Each row of a before or after table is a point. One or more steps were done to the points. Then noise was added and the rows were shuffled. The steps act on columns, c1 being the first. Write out the steps. A step turns or swaps two columns, mirrors them in a line or flattens them onto one, adds a multiple of one to another, or multiplies or shifts one. Angles are multiples of 10 degrees, from the lower column toward the higher: turns from -170 to 170, lines from 10 to 170 but not 90. Use the fewest steps. Two steps may share a column if one is a turn and the other turns, adds or multiplies; they go together, in the order done. Otherwise the lowest column goes first.

Before:
[[ 0.13 -0.13]
 [ 0.44 -0.06]
 [-0.71  0.44]
 [ 0.11  0.25]
 [-0.49  0.23]
 [-0.54  0.48]
 [ 0.45 -0.12]
 [-0.37  0.59]]
After:
[[-0.36 -0.63]
 [ 0.39  0.35]
 [-0.38 -0.35]
 [-0.14 -0.70]
 [ 0.21 -0.25]
 [ 0.34  0.25]
 [-0.52 -0.70]
 [ 0.04  0.18]]
Steps: mirror c1 and c2 in the line at 10 degrees

Before, 11 rows:
[[-0.13 -0.29 -0.30]
 [-0.04 -0.26  0.58]
 [ 0.60 -0.33 -0.57]
 [ 0.11 -0.64  0.34]
 [ 0.44  0.30 -0.33]
 [ 0.50 -0.56  0.30]
 [-0.05  0.15  0.37]
 [-0.28  0.72 -0.40]
 [ 0.05  0.20 -0.38]
 [-0.43 -0.30  0.13]
 [ 0.09 -0.65  0.40]]
After (11 x 3):
[[-0.28  0.50  0.45]
 [-0.42 -0.56 -0.19]
 [ 0.04  0.48 -0.01]
 [-0.06 -0.27  0.29]
 [ 0.10 -0.61 -0.35]
 [ 0.60  0.74 -0.58]
 [-0.13  0.04 -0.42]
 [ 0.47 -0.18 -0.34]
 [-0.04 -0.64  0.06]
 [ 0.43  0.74  0.08]
 [ 0.11 -0.52 -0.36]]
Steps: turn c2 and c3 by 60 degrees; add 0.7 times c1 to c2

Before:
[[-0.43  0.29 -0.60  0.92]
 [-0.83  0.05 -0.02  0.50]
 [-0.35  0.19 -0.28 -0.40]
 [ 0.39 -0.63  0.23 -0.10]
 [-0.15 -0.17  0.12 -0.34]
 [ 0.11  0.51 -0.61  0.04]
 [-0.67  0.46  0.08  0.52]
 [ 0.15 -0.40 -0.30 -0.07]]
After (8 x 4):
[[-0.29  0.29 -0.55 -0.38]
 [-0.62 -0.37 -0.31  0.16]
 [ 0.07  0.23 -0.59  0.28]
 [-0.06  0.40 -0.14  0.04]
 [-0.29 -1.04 -0.93  0.17]
 [-0.49 -0.71 -0.27 -0.18]
 [ 0.33  0.45 -0.04  0.50]
 [ 0.16 -0.33 -0.90 -0.38]]
Steps: multiply c1 by 0.7; mirror c2 and c4 in the line at 120 degrees; shift c3 by -0.30

Before (9 x 8):
[[-0.54 -0.22  0.25 -0.34 -0.57 -0.57  0.44  0.35]
 [-0.50  0.14  0.72  0.46  0.34  0.14 -0.39  0.37]
 [-0.05  0.06  0.41 -0.04 -0.89 -0.88 -0.27  0.28]
 [-0.31 -0.39 -0.15 -0.46  0.42  0.14 -0.37  0.86]
 [ 0.33  0.07  0.05  0.06 -0.53  0.17  0.87 -0.20]
 [-0.77  0.28 -0.41  0.22 -0.15 -0.10 -0.04  0.42]
 [-0.10 -0.11 -0.53  0.99  0.01 -0.60 -0.05  0.01]
 [-0.19 -0.35 -0.30 -0.28 -0.64  0.39  0.07 -0.39]
 [ 0.10  0.31  0.83 -0.07  0.51  0.03 -0.10 -0.23]]
After:
[[ 0.13  0.24  0.77 -0.26  0.01  0.11  0.26 -0.36]
 [ 0.24 -0.42  0.02 -0.08  0.03 -0.71  0.42 -0.33]
 [-0.16 -0.50 -0.18  0.05  0.00  0.10 -0.05 -0.58]
 [-0.09  0.38 -0.79  0.27 -0.05 -0.32 -0.45 -0.02]
 [-0.01  0.76  0.31 -0.05  0.01 -0.21 -0.55  0.44]
 [-0.35  0.09  0.49 -0.20 -0.01  0.41  0.09  0.57]
 [-0.40  0.05  0.26 -0.13  0.03 -0.67 -0.35  0.53]
 [-0.18 -0.19 -0.02  0.03  0.03  0.38 -0.34  1.39]
 [-0.56  0.30 -0.41  0.20 -0.04 -0.04  0.08  0.66]]
Steps: multiply c1 by 0.7; turn c6 and c7 by 60 degrees; turn c2 and c7 by 50 degrees; flatten c3 and c4 onto the line at 160 degrees; multiply c5 by 0; multiply c8 by 1.6

Before:
[[-0.36  0.19 -0.36 -0.37 -0.21  0.83 -0.12 -0.44  0.13]
 [-0.66 -0.23  0.15 -0.35 -0.52  0.70 -0.65  0.25  0.10]
 [ 0.02  0.27  0.05 -0.34 -0.07 -0.22  0.44  0.40  0.31]
 [-0.33  0.17  0.05  1.03  0.16  0.65 -0.78  0.30  0.25]
 [ 1.23 -0.16 -0.07 -0.08  0.02  0.68  0.59  0.46 -0.04]
 [-0.52 -0.08 -0.36 -0.26 -0.89  0.27  0.19  0.26  0.23]
 [-0.49  0.77  0.08  0.20 -0.08 -0.31  0.46 -0.80 -0.24]
 [-0.65  0.27 -0.23 -0.33 -0.01  0.26  0.31 -0.04 -0.40]
 [-0.64 -0.07 -0.36  0.20 -0.23 -0.18  0.21  0.36 -0.03]
 [-0.40  0.07  0.39  0.19  0.12 -0.27  0.05 -0.87  0.18]
 [ 0.09  0.13 -0.39 -0.37  0.18 -0.03  0.34  0.10 -0.04]
 [-0.30 -0.02  0.00 -0.04 -0.26 -0.11 -0.87  0.20 -0.01]]
After, 12 rows:
[[-0.35 -0.49  0.31  0.09 -0.04 -0.22 -0.32 -0.11  0.36]
 [ 0.19  0.52 -0.32  0.21  0.09 -0.28 -0.30  0.74  0.16]
 [ 0.21 -0.23  0.36 -0.01 -0.02  0.23 -0.70  0.24 -0.40]
 [ 0.19 -0.11  0.36 -0.16 -0.91  0.30 -0.80 -0.27  0.19]
 [-0.30 -0.15  0.51 -0.26  0.17  0.01 -0.11  0.05 -0.05]
 [ 0.38  0.17  0.49  0.01 -0.19  0.84 -0.25  0.46  0.13]
 [ 0.91 -0.09  0.06 -0.05 -0.26 -0.11  0.27 -0.13  0.01]
 [ 0.78 -0.29 -0.98 -0.14  0.12  0.64  0.27 -0.14  0.28]
 [-1.22 -0.14  0.12  0.15  0.01  0.67  0.57 -0.47 -0.04]
 [ 0.29 -0.16 -0.05 -0.46 -0.21 -0.18 -0.69 -0.32 -0.07]
 [-0.06 -0.10 -0.20 -0.10 -0.10 -0.28 -0.72  1.10 -0.26]
 [ 0.92  0.02  0.17  0.49 -0.51  0.70 -0.24 -0.37  0.06]]
Steps: turn c1 and c7 by 130 degrees; add 0.3 times c5 to c7; turn c2 and c8 by 140 degrees; turn c3 and c4 by 110 degrees; add 0.3 times c6 to c4

Before, 9 rows:
[[ 0.09 -0.18  0.30  0.65  0.29 -0.31 -0.06  0.04  0.19  0.19  0.45 -0.29]
 [ 0.06 -0.12 -0.20  0.55 -0.76 -0.22 -0.17  0.02 -0.92 -0.26 -0.44 -0.24]
 [ 0.37 -0.61  0.51  0.42 -0.84 -0.31 -0.12 -0.62  0.10 -0.35 -0.09 -0.37]
 [-0.85  0.09 -0.43 -0.23 -0.71  0.14 -0.24 -0.07 -0.63 -0.12 -0.06  0.48]
 [-0.40  0.11  0.08 -0.10  0.14  0.16 -0.82 -0.45 -0.67 -0.66  0.34 -0.18]
 [-0.39  0.09  0.27 -0.39  0.17 -0.25  0.36 -0.87  0.00 -0.60  0.47 -0.23]
 [ 0.23 -0.38 -0.22 -0.33  0.29  0.38  0.40 -0.06 -0.41  0.46 -0.57 -0.41]
 [-0.71 -0.22 -0.36  0.09  0.48 -0.16  0.22 -0.02  0.16 -0.24 -0.54  0.66]
 [ 0.15  0.38 -0.18  0.05 -0.57  0.14 -0.30  0.04 -0.56  0.27  0.24  0.67]]
After, 9 rows:
[[-0.08  0.26  0.88  0.22  0.33 -0.29  0.59 -0.10 -0.05  0.28  0.14 -0.16]
 [-0.63 -0.57  0.14 -0.28 -0.79  0.15 -0.08  0.19 -0.23 -0.36 -0.59  0.08]
 [-0.61 -0.65  0.65 -0.56  0.39  0.19  0.32  0.68 -0.24 -0.57 -0.01  0.01]
 [-0.19 -0.67  0.41 -0.22 -0.90  0.12  0.16  0.08  0.08  0.01  0.34  0.24]
 [ 0.08  0.24  0.27  0.18  0.17 -0.14  0.02 -0.06 -0.10 -0.04 -1.01  0.87]
 [-0.40 -0.09  0.86  0.41  0.45 -0.26 -0.52  0.80  0.07 -0.51 -0.16 -0.01]
 [ 0.56  0.42  1.09  0.32 -0.42 -0.34  0.44  0.52 -0.45 -0.60  0.06 -0.65]
 [ 0.28 -0.16  0.36  0.22  0.31  0.38 -0.50  0.01 -0.55  0.55  0.06 -0.30]
 [ 0.52 -0.71  0.40  0.10 -0.41 -0.22  0.57 -0.05 -0.53 -0.51 -0.39 -0.49]]
Steps: add 1 times c6 to c11; turn c1 and c11 by 50 degrees; mirror c2 and c9 in the line at 60 degrees; shift c3 by 0.60; turn c4 and c7 by 120 degrees; turn c4 and c8 by 160 degrees; turn c5 and c10 by 20 degrees; turn c5 and c12 by 30 degrees

Before (13 x 14):
[[-0.17 -0.16  0.05  0.28 -0.55 -0.40 -0.62  0.22  0.24 -0.23 -0.29 -0.24
  -0.06  0.61]
 [-0.51  0.44  0.19  0.09 -0.66 -0.29 -0.19  0.28  0.44 -0.13 -0.31 -0.12
   0.21  0.22]
 [-0.64 -0.32 -0.11  0.08 -0.54 -0.01 -0.41  0.48  0.48  0.13 -0.15 -0.31
  -0.06  0.07]
 [-0.50  0.07 -0.42  0.55 -0.62 -0.22 -0.12  0.40  0.54 -0.13  0.13 -0.13
   0.04  0.55]
 [ 0.10 -0.40  0.44 -0.05  0.11 -0.37  0.56  0.11 -0.04 -0.09  0.32 -0.60
   0.21 -0.03]
 [ 0.28 -0.11  0.13 -0.53  0.28  0.16  0.61  0.27 -0.46 -0.33  0.18 -0.19
  -0.16  0.03]
 [-0.35 -0.31 -0.23  0.32 -0.29  0.28  0.17 -0.51  0.19 -0.06 -0.46  0.55
  -0.05  0.04]
 [-0.61 -0.02  0.18  0.57 -0.23 -0.47 -0.29  0.86  0.43 -0.16 -0.39 -0.01
  -0.03  0.39]
 [ 0.05 -0.37 -0.35 -0.12  0.01  0.37  0.12 -0.17  0.25  0.00 -0.33  0.47
   0.67  0.19]
 [-0.28 -0.45 -0.69 -0.02 -0.42  0.05  0.40 -0.20 -0.06 -0.23 -0.80  0.28
   0.42  0.07]
 [ 0.34 -0.08  0.18 -0.02  0.11 -0.18  0.17  0.35 -0.57 -0.49  0.38 -0.20
   0.21 -0.57]
 [ 0.40 -0.04 -0.08 -0.16  0.15 -0.31  0.39  0.15 -0.43  0.36  0.06 -0.10
   0.02 -0.20]
 [ 0.54  0.02  0.01 -0.11  0.46 -0.13  0.38  0.18  0.04 -0.30  0.02 -0.65
  -0.08 -0.39]]
After (13 x 14):
[[ 0.24 -0.36  1.05 -0.02  0.09 -0.33  0.13 -0.27  0.03 -0.07  0.34 -0.56
   0.57 -0.04]
 [ 0.85 -0.32  0.46  0.08 -0.02 -0.20  0.27  0.16 -0.13 -0.58  0.39 -0.10
   0.22 -0.65]
 [-0.85  0.52 -0.65  0.32 -0.34  0.33  0.05 -0.65  0.14 -0.03 -0.50  0.61
   0.15 -0.03]
 [ 0.12 -0.07 -0.94 -0.19 -0.03  0.35  0.61 -0.29  0.10  0.04 -0.31  0.48
   0.08  0.19]
 [ 1.02 -0.31 -0.24 -0.19  0.11 -0.35 -0.02  0.12 -0.25  0.46  0.04 -0.09
   0.45 -0.16]
 [-0.46 -0.12  0.13  0.27 -0.53 -0.41  0.00 -0.09 -0.19 -0.25 -0.26 -0.25
  -0.62  0.68]
 [-1.76 -0.53 -0.22  0.06 -0.51  0.06 -0.10 -0.08  0.45  0.08 -0.13 -0.22
  -0.44  0.13]
 [-1.23  0.01  0.47  0.04 -0.65 -0.30  0.26  0.46  0.28 -0.17 -0.33 -0.19
  -0.19  0.13]
 [ 0.68 -0.76  0.32 -0.45  0.28  0.12 -0.18  0.38 -0.38 -0.39  0.13 -0.24
   0.65  0.02]
 [-1.48 -0.26  0.45  0.52 -0.27 -0.46 -0.02  0.13  0.12 -0.11 -0.42 -0.04
  -0.24  0.43]
 [-0.81 -0.06 -1.65 -0.08 -0.44  0.10  0.47 -0.50 -0.11 -0.27 -0.82  0.28
   0.45 -0.01]
 [-1.27  0.26 -0.97  0.57 -0.60 -0.28  0.04 -0.02  0.14 -0.12  0.10 -0.17
  -0.12  0.56]
 [ 1.35 -0.32  0.04 -0.13  0.46 -0.14 -0.10  0.13  0.30 -0.32  0.02 -0.63
   0.36 -0.39]]
Steps: multiply c1 by 2.5; add -1 times c4 to c8; turn c2 and c8 by 60 degrees; multiply c3 by 2.5; swap c7 and c13; add -0.7 times c14 to c9
